Each point is reached from the start by the listed moves, each made once or not at all, plus a little noise. Say if it took an odd or an even number of moves. Then give how often each move was made.
In the rows, zero is written as 128.

Moves:
(1): [170 121 106]
(2): [139 155 148]
(3): [144 116 161]
Start: [130 138 136]
Points:
[173 134 116] => odd (1, 0, 0)
[200 147 165] => odd (1, 1, 1)
[188 120 147] => even (1, 0, 1)
[183 161 135] => even (1, 1, 0)

Moves:
(1): [181 112 145 139 130 160 127 137  93 141 104 114 112 142]
(2): [137 178 109 108 148 137 133 125 119 114 129 113 145 135]
(3): [122 136 203 114 135 148 166 118 141 124 131 131 144 112]
(4): [127 155 129 179 125 130 134 133 114 114 134 137 131 135]
(5): [126 124 133 142 178 132 108 156 117 136 141 135 119 111]
(6): [105 125 116 127 123 176 120 142 130 132 122 146 131 123]
(7): [120 120 105 129 128 143 178 128 128 130 132 128 122 130]
(8): [131 133 149 127 116 114 140 194 125 132 112 128 122 125]
(9): [147 129 130 164 154 136 130 133 187 122 117 117 135 143]
(10): [124 146 142 135 135 126 124 122 132 184 132 125 125 157]
(11): [135 139 127 127 119 137 130 132 136 125 172 136 118 126]
Start: [131 141 161 125  81 145 134 145 110 143 144 151 137 130]
Points:
[141 160 141 215 104 169 192 154 155 125 142 150 140 155] => odd (0, 0, 0, 1, 0, 0, 1, 0, 1, 0, 0)
[133 148 158 124  59 155 197 215 113 148 177 162 115 127] => odd (0, 0, 0, 0, 0, 0, 1, 1, 0, 0, 1)
[176 208 156 189 158 202 169 176  44 196 148 137 121 172] => even (1, 1, 0, 1, 1, 0, 1, 0, 0, 1, 0)
[119 236 231 153 128 225 169 249  96 125 188 183 154 102] => odd (0, 1, 1, 1, 1, 1, 0, 1, 0, 0, 1)

Moves:
(1): [154 126 122 135 130 126 131 133 138 123 135 128 131 135 118 121 135 131
 131 143 114 135 115]
(2): [130 159 134 148 133 116 126 134 146 112  88 120 126 107 128 124 137 129
 117 128 144 136 134]
(3): [132 104 158 131 126 140 113 137 120 131 130 133 131 112 138 129 120 127
 120 159 120 134 150]
(4): [125 108 130 169 139 124 131 136 125 122 112 126 120 121 129 130 125 121
 105 133 122 129 138]
(5): [138 124 135 116 156 129 109 134 130 130 143 146 132 132 124 123 128 116
 143 123 149 114 153]
(6): [123 149 124 144 128 146 135 143 124 123 109 133 128 128 112 120 115 136
 147 111 107 114 136]
(7): [143 123 126 127 143 125 161 120 138 112 128 148 102 115 131 141 129 127
 128 131 123 139 146]
(8): [118 118 131 133 131 130 139 156 119 120 116 136 117 133 144 111 135 123
 127 128 138 153 130]
(9): [125 119 120 129 133 126 128 129 141 144 123 127 136 128 117 116 129 132
 135 125 121 129 140]
(10): [137 131 123 124 116 129 133 132 117 148 113 127 141 128 138 133 145 125
 125 124 124 137 127]
(11): [127 140 121 132 122 151 131 140 139 152 152 127 129 139 134 135 122 126
 130 126 126 132 117]
(12): [102 137 116 143 136 138 129 112 142 108 114 164 108 137 131 121 132 140
 112 140 156 120 133]
(13): [134 145 126 133 143 104 136 134 127 127 125 118 174 112 147 126 125 132
 116 134 117 123 135]
(14): [129 139 147 137 116 133 145 125 133 121 133 124 120 145 131 114 124 151
 124 111 121 125 125]
(15): [129 134 114 139 133 110 107 129 133 122 127 130 124 122 170 142 131 114
 144 126 113 131 136]
(16): [132 141 127 130 118 122 127 147 138 127 127 122 131 141 125 155 128 138
 126 136 135 113 125]
(17): [120 104 133 132 120 149 137 123 134 122 136 104 137 127 121 123 154 113
 116 133  93 123 125]
(18): [122 133 121 132 139 128 136 134 125 127 132 126 117 115 133 114 130 155
 122 122 127 109 114]
(19): [110 154 146 147 126 109 123 141 124 142 114 139 135 133 132 136 148 122
 179 121 146 138 110]
(20): [134 134 115 140 150 125 132 133 110 137 110  95 112 140 136 124 139 118
 144 164 117 122 124]
Start: [121 146 151 118 110 126 170 135 150 152 122 113 164 146 132 111 115 139
 159 104 100 102 132]
Points:
[127  88 152 180 142 160 238 193 155 174 106 108 187  95 181  89 149 137
  96 135  28 128 171] => even (0, 0, 1, 1, 0, 0, 1, 1, 1, 1, 1, 0, 1, 0, 0, 0, 1, 1, 0, 0)
[119 103 184 194 116 155 212 208 120 152  82  54 134 153 176  90 169 159
 116 162  48  96 135] => odd (0, 0, 1, 1, 0, 0, 0, 1, 0, 1, 0, 0, 0, 1, 0, 1, 1, 1, 0, 1)
[112 198 140 216 145  47 167 180 166 169  27 100 219  83 205 104 164 146
 176  97  90 114 137] => even (0, 1, 0, 1, 0, 0, 0, 0, 1, 1, 0, 0, 1, 0, 1, 0, 0, 1, 1, 0)
[136 141 129 206 158 159 249 203 171 126 111 106 164 117 147  80 135 152
 124 116  13 101 135] => odd (1, 0, 0, 1, 0, 1, 1, 1, 0, 0, 1, 0, 1, 0, 0, 0, 1, 1, 0, 0)
[138 193 155 215 151 143 193 197 174 143  79  89 132 112 177 109 167 124
 226 157  23 101 124] => odd (1, 1, 1, 0, 0, 1, 1, 0, 0, 0, 1, 0, 0, 0, 1, 0, 1, 1, 1, 1)
[145 190 155 184 143 127 143 189 187 113  59 128 221 122 178 118 155 130
 154 160  63  76 188] => odd (1, 1, 1, 0, 1, 1, 0, 0, 0, 1, 0, 1, 1, 0, 1, 1, 1, 0, 0, 0)
[ 94 196 101 201 153 113 171 213 173 173  96 126 122 186 188 101 164 151
 226 146 110 103  96] => even (1, 0, 0, 0, 0, 0, 0, 1, 1, 0, 1, 1, 0, 0, 1, 1, 0, 1, 1, 1)
[ 78 165 145 224 135 126 186 220 159 169  88  99 207 138 186 104 147 105
 210  95  34 124 150] => odd (0, 0, 0, 1, 0, 1, 0, 1, 1, 0, 1, 0, 1, 0, 1, 0, 1, 0, 1, 0)
[ 85 153 145 222 186 124 192 202 174 137  72 154 195 139 129  46 161 148
 182 108  83  80 151] => odd (1, 0, 0, 1, 1, 1, 0, 1, 1, 0, 0, 1, 1, 0, 0, 0, 1, 1, 1, 0)
[143 208 118 188 114 128 177 201 217 149  90  69 229 132 155 121 141 138
 169 115  20  85 146] => odd (1, 1, 0, 0, 0, 1, 0, 0, 1, 0, 1, 0, 1, 0, 1, 1, 1, 0, 0, 0)
